Every row gives one point. The window is the flat piece filled in between its corners: a triangle in 3 columns, a solid with four corners in 4, and so on. A path goes straight from each point to the next, and from the last back to the first. List the points from which the path goes on through the window.

Window (4 x 4):
[[-1.0 -2.9 -2.0 -0.3]
 [-1.5  0.7  2.6 -5.8]
 [ 1.1 -5.6 -1.3 -0.9]
 [ 7.0  4.6 -2.1 -2.8]]
Path:
(1): [ 0.3 -0.4  1.5  2.9]
(2): [-0.6 -4.0 -3.0 -2.5]
(3): [-1.1  1.8 -4.6 -6.1]
(4): [ 0.4 -0.5  4.7 -0.7]
(5): [ 5.8  4.9 -0.4 -1.4]
(6): [ 5.2  3.8 -2.8 -4.5]
(7): [-2.0 -5.8 -5.4 -2.9]
(8): [-2.1 -2.8  3.5 -0.4]
(9): [ 2.5  1.5  2.9 -2.9]
(10): [ 3.3  3.0 -2.3 -5.9]
(11): [-0.5 -2.4 -4.9 -4.7]
(12): [ 0.0 -3.1  1.3  0.5]
(13): [ 4.6  3.9  0.5 -2.5]
(14): [ 3.6  4.1 -3.3 -6.0]
(15): [ 1.1  0.0  0.3 -6.3]
(16): [ 0.8  1.6  2.7 -2.1]
Through the window after points: 1, 11

Window (6 x 6):
[[ 3.0  3.3 -3.5 -0.3 -1.6 -0.9]
 [ 1.3 -4.4  0.0  6.9  3.3  3.9]
 [ 1.4 -0.2 -4.4 -9.8  0.9 -3.2]
 [-4.7  2.0 -1.7  8.5  0.4  2.3]
 [ 0.4  1.6  2.0  0.3  0.3  3.7]
 [ 1.1 -1.8 -2.2 -5.4 -4.1 -2.3]]
Path:
(1): [ 1.5 -0.3 -4.3 -2.2 -2.6  5.7]
(2): [ 0.9 -0.6 -0.6 -4.2 -2.5 -5.3]
(3): [-0.2  4.1  0.6  3.9  1.4 -5.1]
(4): [ 4.3  1.3 -6.1 -3.5 -3.6  3.4]
(5): [ 1.5 -0.7 -5.1 -6.2  0.6  0.3]
(6): [ 3.4 -2.0  2.2 -5.4  1.3 -4.9]
(7): [-2.6 -0.1  3.0  0.8  3.0 -4.4]
(8): [ 0.8  1.5 -3.4 -0.8 -1.1  4.4]
(9): [-1.7 -2.3 -6.9  2.9 -1.8  5.3]
(10): [ 4.6  0.1  3.5  2.6  3.6 -1.8]
(11): [-1.5  0.8  2.1  3.9  1.0 -1.2]
(12): [-0.5  0.7 -1.8  2.3 -0.2  4.8]
Through the window after points: 1, 3, 7, 9, 11

Window (8 x 8):
[[-0.2  2.5  5.7  0.0  3.4  1.8  0.4 -3.6]
 [ 4.8  3.3 -0.7  5.4  2.6 -3.8  1.2 -8.9]
 [-2.7 -5.3  5.6  2.7 -3.0  5.4 -1.7  1.4]
 [ 5.9  3.2  3.6  0.8 -3.1  2.9 -1.7  1.1]
 [-1.4 -5.1 -3.1  0.0  8.4 -3.8 -1.4  0.7]
 [ 3.8  0.4  6.2 -5.6  0.6  2.5  3.1 -3.8]
 [ 0.9 -2.3  3.2  2.1 -1.6 -0.7  2.4  9.0]
 [ 1.7  2.9 -4.0  2.4 -5.2 -7.0 -1.9  5.5]]
Path:
(1): [ 4.7  1.6  1.2  2.7 -1.0 -5.7 -1.4  0.2]
(2): [ 1.4  3.7 -1.7 -2.4 -0.6  1.3  2.4  3.2]
(3): [ 0.8  0.8 -1.3  1.3 -2.5  3.5  0.6  3.1]
(4): [ 0.5 -3.2  6.8  3.6 -2.2 -5.7 -3.5  0.1]
(5): [ 0.9 -2.6  3.7  1.8  0.3 -1.6 -1.3  0.2]
(6): [-2.1  1.0 -2.3  1.0  0.8  1.6  2.2  0.9]
(7): [-2.0  1.0 -1.1 -1.0 -3.3  3.2  1.5  4.0]
(8): [ 2.2 -2.0  5.5  1.0  1.2 -1.4 -1.4  1.1]
(9): [ 2.4  2.9 -0.2  2.4 -5.3 -8.3 -3.8  5.0]
(10): [-0.2 -0.2 -5.8  1.3 -0.7  2.1  3.4  2.2]
(11): [ 0.2  0.9 -0.8  1.6  4.2  4.7  0.7 -1.1]
(12): [ 1.8 -2.2  5.9 -1.3  3.2  0.5  0.6 -2.5]
(13): [ 5.0  1.7  9.3  0.3 -3.3 -3.6 -1.7 -3.9]
(14): [-0.2  1.2  2.0  0.9  0.8  4.7  2.4  0.7]
(15): [ 1.1  3.0  1.4  0.9  0.8  3.3  1.7 -3.1]
(16): [ 1.5 -3.2 10.3 -3.4  4.7 -4.0 -1.3 -1.9]
Through the window after points: 3, 9, 15

Window (9 x 9):
[[-2.0 -0.1  3.8 -1.0 -3.6  3.7 -0.3 -3.1 -5.6]
 [ 7.8 -2.8  7.7  0.4 -2.6  3.3 -7.5  4.2  3.2]
 [ 4.0 -5.8  4.0 -2.1 -9.5  6.6 -2.7  4.7  8.7]
 [-3.8  2.8  2.8 -1.2  3.1  2.3  5.3 -0.1 -1.4]
 [-2.3  0.6  2.5  6.1  1.3  0.8  2.6 -0.8 -3.0]
 [-5.1  5.1 -1.5  0.5  0.4 -4.9  0.8  8.6  3.2]
 [-2.3  0.5  3.9  2.9  2.0  3.8 -4.2 -3.6  0.5]
 [-0.7  6.7  0.2  0.4 -2.2 -5.9  2.5  4.2  6.4]
 [ 1.1 -4.1  1.4  0.0  1.5  1.3 -1.7 -3.0 -1.5]]
Path:
(1): [-5.5 -2.4 10.0 -1.2  0.6  1.6  0.1 -4.1 -0.2]
(2): [ 2.2  2.5 -2.4  1.5 -3.8  3.8 -1.1  0.9 -4.5]
(3): [-0.8  3.5 -0.8 -1.3  1.0  4.7  2.8 -1.3 -0.8]
(4): [-5.6 -0.1  4.3  2.3 -1.3 -3.9  1.3  2.3  1.4]
(5): [-0.8 -0.2  5.9  1.1 -1.9 -1.3 -2.8  2.5  0.2]
(6): [ 2.9  3.9 -1.0  1.3  2.3  2.4  1.3 -1.1  2.4]
(7): [ 1.6 -0.9  1.1  1.9 -0.7  3.5  0.6 -0.3 -0.1]
(8): [-3.5 -0.5 11.9  2.3 -1.0  2.0 -4.1 -4.5 -0.4]
(9): [-2.2 -3.5  8.3  0.8 -1.8  0.0 -3.1 -0.7  0.7]
(10): [ 2.9  3.6 -1.6  0.4 -0.5  4.6  2.4  0.8  1.9]
(11): [ 3.4  3.3 -1.5  2.4  1.0  1.2 -1.5 -2.0 -0.7]
(12): [-4.7  1.0  4.7  0.8  0.9 -2.0  1.6  2.0  0.4]
(13): [-4.2  0.8  8.2  2.7 -0.8 -2.7  1.1  0.6 -1.1]
(14): [ 1.5  1.4 -2.0 -2.4 -2.1  7.6 -0.7 -0.1  0.4]
(15): [-1.9  3.6 -0.5  0.7  0.7  2.9  2.6 -0.9 -0.7]
(16): [-3.6  1.0  4.9 -1.2  2.5  0.5  3.3  1.9  0.0]
Through the window after points: 1, 15
